Each wall is flat, endless, passes through zero and stands at right angles to its row. A trip goes straight from one point to another. List the walls that it crosses, first one first.

Walls:
(1): [ 12  -3 -20]
(2): [-18   7 -11]
(3): [-6 -9 -4]
(4): [-17  14 -28]
(5): [-5  5  2]
(6): [-24  19   8]
Trips:
[-13  -1   0] to [  0  20 -16] -> 1, 3
[ 14 -15  -4] to [ 37  18 -16] -> 3, 4
[ 9 -4 27] to [-26  31   0] -> 5, 6, 2, 4

Walls:
(1): [ 29 -21  29  31  14  -6]
(2): [  1 -12  -4 -15  54  12]
(3): [ -7  -2   8 -11 -17   6]
(4): [  5  -9  -3  40 -38  -8]
(5): [-36   1  36  -2 -16  -4]
(6): [ 20 -13  29 -33  -2  -9]
(7): [-36  53 -32 -20  15  -4]
Trips:
[ 13   2 -33 -40  -5 -60] to [  8  -9  -8   2   1 -31] -> 4, 1, 7
[  6  14  10 -14 -17 -11] to [ -2   4   4 -17  19  35] -> 4, 2, 5
[ 30   9   2 -33  48 -27] to [ 28  -7   8   1  21 -13] -> 7

Walls:
(1): [ 13 -39 -25  10  -5  11  -4 -56  19]
(2): [-15 -12   4 -42   7 -12  17 -11 -14]
(3): [ 14  18   9   3 -11  14  17   7  -7]
(4): [ -3   5  10 -19  10  46  -7  -9   4]
(5): [ 23 -19   2 -24 -14 -26  20  -4 -40]
(6): [-21  -7 -22   1  -2   0  24 -20   8]
(7): [ 15  18   7  -3 -38 -47  18   9 -11]
(8): [-40  -8   4  -2 -11  -9   0  -7   1]
(9): [ -6  17  11 -13   2  -4  27   2  13]
(10): [ -5  41  51  32 -46   9  -5 -20 -23]
(11): [ 26 -24  16  -4  55 -19 -18  -1  25]
Trips:
[ 25   7   6 -23  -6 -22  20 -36  -8] to [ -7  60  20   9  15  -8 -21   5  21] -> 6, 1, 5, 2, 4
[  7 -35 -26 -33  -4  -9 -17   1 -22] to [  3 -21  18  -6 -43 -32 -11 -28   2] -> 7, 11, 10
[ -3   9  27 -40  -7   2  30   3 -11] to [ 33  14 -41 -22  23  -2 -19 -14   3] -> 8, 10, 11, 1, 7, 3, 9

Walls:
(1): [ -6  -7 -15  47  46  -3 -28   0  10 -15  -6 -40 -13   1]
(2): [-21   8 -37 -10 -19 -27  11 -16   2   8 -15  43  14  -6]
(3): [-25   8   4 -60 -27   8  40   2  16 -20   7   7 -32   6]
(4): [ 37   5 -33   2  53  -5 -16   3   1  -8 -10   6 -11  -1]
(5): [ 10 -43  33 -29  -3  21  24 -30   3 -40 -27  38 -30 -14]
(6): [ 24 -10  -4 -17   8  11   4 -24 -20 -20  28 -32  15  -3]
(7): [-40  -1 -12 -42  -9  14  -3  13 -22 -11 -15   5  16  11]
(8): [  6  27  40  16  37  17  -3 -55 -17 -21 -40   9 -13 -22]
(9): [ 15 -23 -11   8  -7  17  28  21   5 -25  -6   5   0  -9]
Trips:
[ -2 -22  14 -19  14  -8   9  23  -3 -15 -26   7  29 -19] to [ 22   1   6 -11  45 -56 -21 -32   7  -1 -13 -21  18  13] -> 3, 6, 1, 9, 7, 5, 2
[ 21  -5   5  23   3  20  45 -12 -13  -5 -24   3 -49  14] to [-35 -13  20 -42 -33  -3  -1  54 -17  -3 -22  -6  -3 -17] -> 1, 4, 7, 8, 2
